Every row gives one point. To make a cloud, some directions were put in groups of two or more. Within a group, all points are equally far from the middle, so they leave a hole (a ring in 2 directions, a hollow ball in 3). The other directions are filled evenly. Then the cloud was stretched, turned, moved and blurred a little. Count the holes, and give their numbers of directions, smallest first.

Cloud (19 x 3):
array([[-40, -46,  83],
       [ 11, -78, -27],
       [ 14, -53,  27],
       [-15, -69,  46],
       [ 54,  25,  30],
       [ -3,   3, -51],
       [ 48, -20, -68],
       [ 29, -56, -34],
       [ 45, -40,  58],
       [-20, -29,  24],
       [ 26, -12,  22],
       [ 41, -95,  15],
       [  5,  32,  59],
       [ 36, -26, -65],
       [ 45, -10,  27],
       [-20,  21,  37],
       [ 29,  -3,  50],
       [-19,  32, -35],
       [ 72,  11, -32]])
Holes: 0

Cloud (29 x 4):
array([[ 10,  20, -81, -25],
       [ 68,  52,  10,   0],
       [  7, -32,  21, -79],
       [ -6,  -2, -72, -18],
       [ 11, -29,  38, -70],
       [ 49, -53,  -5,  24],
       [  2,  34, -76, -40],
       [ 19,  68, -50,  12],
       [-35, -43,  10, -48],
       [ 38,  14,  24, -72],
       [  2,  -2, -74, -16],
       [ 33, -65,  37, -25],
       [  5,  46,  13, -58],
       [-20,  36, -66, -19],
       [ 37, -60,   5, -45],
       [ -1,  44,   2, -66],
       [-17, -31, -43,   5],
       [ 20,  70, -57, -13],
       [ 66,  40,  16, -36],
       [ 40, -24, -25,  49],
       [ 65,  26,  40,  17],
       [ -8, -54,  53, -22],
       [ 51, -37, -44, -35],
       [ -1,  -4, -34, -87],
       [  5,  -3, -31,  54],
       [ 56,  46,  29, -14],
       [ -6, -12,   9, -85],
       [ 15,  39, -19, -80],
       [ 88,   0, -20,  27]])
Holes: 1 (4)

Cloud (28 x 4):
array([[  35,  -29,  -28,   45],
       [ -69,   39,  -12,  -20],
       [   7,   14,   27,   66],
       [  24,    0,  -50,  -28],
       [  93,  -16,    2,   14],
       [ -27,   30,  -68,  -14],
       [  37,   14,   -3,   93],
       [ -16,   -1,  -57,  -15],
       [  50,  -21,  -28,   57],
       [  62,   63,    3,  -44],
       [  -9,  -20,  -32,  -83],
       [ -42,  -32,  -17,   18],
       [ -38,  -36,  -49,  -48],
       [ -52,   62,  -40,  -11],
       [  47,   22,  -34,  -47],
       [ -28,    1,   28,   33],
       [ -45,  -29,  -44,  -21],
       [ -28,   30,   10, -115],
       [   2,   20,    4,  -94],
       [ -90,   41,    0,  -51],
       [  -2,   21,  -71,  -33],
       [  -9,   34,   44,  -44],
       [ -14,   76,  -55,   15],
       [  30,  -24,  -12,  -45],
       [  37,  -19,   67,  -18],
       [   4,  -21,  -35,  -59],
       [  11,  -14,  -38,   28],
       [  37,   44,    9,  -64]])
Holes: 1 (2)
